Each row of a before or after table is a point. One or more steps were done to the points. Then noise was added and the rows were shuffled. The steps act on how far a point lies along the listed directions, d1 being the first. Name the steps. A step turns or swaps two directions, mirrors them in a line or flattens them onto one, adds a multiple of one to another, or multiplies one. Angles are multiples of 10 degrees, from the lower direction toward the higher: turns from -170 to 170, lines from 10 to 170 but not 90. Use the fewest steps. Two steps may share a direction if one is a turn and the other turns, adds or multiplies; they go together, in the order done. Otherwise the lowest direction goes first.

Directions:
(1): [ -8 -49  23]
(2): [ 15 -25 -46]
(3): [-52   1 -17]
Before:
[[ -5  -1  -6]
 [ 12 -60   1]
 [ 12 -17   5]
 [-27  22  -9]
 [ -4 -31  15]
 [ 18 -24 -12]
 [ 26  14 -23]
 [ -6 -19  39]
 [-19  12  -3]
 [-26 -12  -7]
 [-10   2 -35]
 [ -8  29   7]]
After:
[[-10  -3  -4]
 [ 15 -27  22]
 [ 27 -14 -37]
 [ 21 -14   3]
 [ 23 -60   1]
 [-38  -8 -16]
 [ 18  12  39]
 [-41  -3  18]
 [  8 -32 -16]
 [-28  10 -12]
 [-40  21 -11]
 [ -6  32  -5]]
Steps: mirror d1 and d2 in the line at 30 degrees; multiply d3 by 1.6

Directions:
(1): [ -9  37 -19  -5 -22  45]
(2): [-39  -3  33   8 -39  -9]
(3): [ -9 -23  -7 -60  -8   2]
(4): [ 15  15  53 -16  19  21]
(5): [ -6  47  -4 -19   5 -41]
Before:
[[ 26 -15  12 -16  32 -15]
 [ -7 -19 -10  -7   7 -23]
 [-14  -3  25  -9  -1  15]
 [ 12   4  14   5  10   8]
 [ -1   5 -15  15  -7  28]
 [  0   1 -17 -11   4  -4]
 [ -5   2  21  -1   1 -21]
 [ -2  10   0 -11  15 -42]]
After:
[[ -4  59  -8   3   9 -27]
 [-21 -17  19  11  -7   0]
 [  3  15 -16  24  13  -1]
 [  9   7  -5  -1  17 -11]
 [ -2   2  16  -6  -7  14]
 [ 13  31  25  20  10  16]
 [  5 -36  -6 -19   3  13]
 [-13  26   1   8 -14 -10]]
Steps: turn d1 and d3 by 130 degrees; turn d2 and d4 by -50 degrees; multiply d5 by 1.6

Directions:
(1): [-15 -36 -23  13  25 -22 -12 -43]
(2): [-15 -19 -26 -19  34  42  16  23]
(3): [ 13   1 -16  60  14  -7  -3  33]
Before, 9 rows:
[[ 11  18  12   7 -18  -5   0  12]
 [  9   2  11  -7  -9   4   7   5]
 [  3  -1  -3   9   4   3  -3  12]
 [ 10  13  11   6 -12   5   4  11]
 [  1   5  -4   0  -2  11  -1  14]
 [  0   0  -4   8  -1   4  -2   7]
 [ 13  19   2   3 -10  -2   9  10]
 [ -1   3   5 -18  -4   5   7  15]
 [  4 -10  -7  15   5 -27 -12 -24]]
After (9 x 8):
[[ 17  37  12 -22 -20  23  22  35]
 [-24 -55 -40   2  46 -22 -13 -60]
 [ 14  25  18  -1 -21   4   9  43]
 [ 10  30  17 -26 -20  34  20  46]
 [  9  23  14  -8 -23   9  -2  20]
 [ 16  15  15  -4 -14  17  13  30]
 [ 13  33  23 -19 -22  31  17  38]
 [  2   6  12 -12 -11   0  -3   0]
 [ -1   3   5  -8 -11   3  -3  -2]]
Steps: multiply d1 by 3; turn d2 and d3 by 170 degrees

Directions:
(1): [-18  46 -20  16   1  13 -40 -36 -24   5   5]
(2): [  1  19  10  21  34  -7   4  10  23  60 -22]
Before:
[[ 10   1  13   7  22  -5  14  19  18  34 -21]
 [  0  -5  -7  -7  -5   3  -4  -2 -14 -21  12]
 [-10  16 -10   1  -7   7 -15 -28 -13  -8   9]
 [  8  -5   4  -8  -7  -3  10  19   8  -3   7]
 [ -5   2  -6   1  -3   8  -1 -14 -12  -4   2]
 [  1  -6   7   7   8  -1   3   4   3  14  -7]
 [-11  25   2  16   2   3 -17  -2  -7  13  -3]
 [ -1   2 -11 -12 -23   8   0  -6 -14 -39  11]]
After (8 x 11):
[[-19  35 -21   6 -11  14 -34 -46 -27 -14  14]
 [ -1  -6 -10 -11 -11   5  -7  -6 -20 -33  17]
 [-18  44  -5  25   7   6 -32 -15 -13  23  -4]
 [ 13 -18   9 -13  -8  -6  21  29  14  -6   7]
 [ -3   0 -16 -18 -35  12  -5 -13 -25 -60  20]
 [ 16  -5  23  10  34 -11  27  33  34  56 -31]
 [  3  -8  10   8  12  -3   7   8   8  21 -10]
 [ -9   9 -11   3  -6  11  -9 -21 -18  -8   5]]
Steps: multiply d1 by 2; multiply d2 by 1.6

Directions:
(1): [  3   4  35 -45  32  31  25  23   4  -1   0  -2  -9  14]
(2): [ 10   0   1  18   2  13  -2   5 -31 -24 -60 -10  13  27]
(3): [ 12  11  40  41  -4   6 -10   4 -16  -5  22  -7 -46   9]
(4): [ -6  13 -51  -3   1  19 -14  48 -12  -4   7   7 -29   2]
(5): [ -6 -32  -2  -4  -9  55 -21 -26   2   3  -9 -16 -13 -30]
Before, 11 rows:
[[  9  -8  19 -16  16  11  10  -8  10  -7 -34  -4  22   7]
 [ -2   6 -23  -5  -1   3  -9   9  10  13  23   6  -4 -10]
 [ -4   4 -46  30 -26 -20 -27   6  -5  -9 -13  -7   3  -2]
 [ -3  -1  -7  -7   0  -2   0 -13  -5  -6 -37  -4  11  -7]
 [  4  15 -14 -20  12   6   9  22   0 -15   1   6  -9  19]
 [  1  16  -6 -30  18 -43  29  39  28  25  58  17  -9   2]
 [ -5 -16 -50  34 -15 -22 -19 -24 -11  -3 -20   2   9  -3]
 [ -1   7  -1   8  -3   2  11  23  -7 -10 -16  -2  -3  20]
 [  0  -2  -8 -28  14   0   7  18   1  -3   4  -3  -2   0]
 [ -2  -7  -6 -23   8   2   1  15  13   2  -2   8   1  -3]
 [ 10  22  37  31   2  32  -8  36 -28  -8   2  -5 -42  27]]
After:
[[-10 -27   4   3 -15  56 -19 -18  -8   3 -29 -16   5 -17]
 [  2   8  -4  -5   3  -4  -3   0  11  13  25   7   1  -6]
 [ -1   1  -7  -9   5 -21   0   6   2  -3   9  -2   1  -2]
 [ 15  10   7  15   7 -10  -2   8   0 -13 -23   0   4  19]
 [  3  19   9   6   6 -17   5   1 -12 -11 -24   0  -5   7]
 [  2   1 -12 -12   2  -5   6  -9   9 -12  -1   0   8   4]
 [  5  -1   4  -2   4 -20  -2  14   8   1   6  11  -4   1]
 [  5  -4  -1   9  14 -14   6  -5 -13  -6 -11   3  -4  21]
 [-14 -17 -43 -44   3 -23  17  10  40  29  39  13  16 -28]
 [  0   5   2   0  -1  -9  -4   9   5  -5 -10  -8   5   9]
 [ -3  -8  -6   1  -8   5   9   1   1  -6 -23  -5  12   7]]
Steps: multiply d1 by 0; flatten d2 and d4 onto the line at 170 degrees; swap d3 and d5
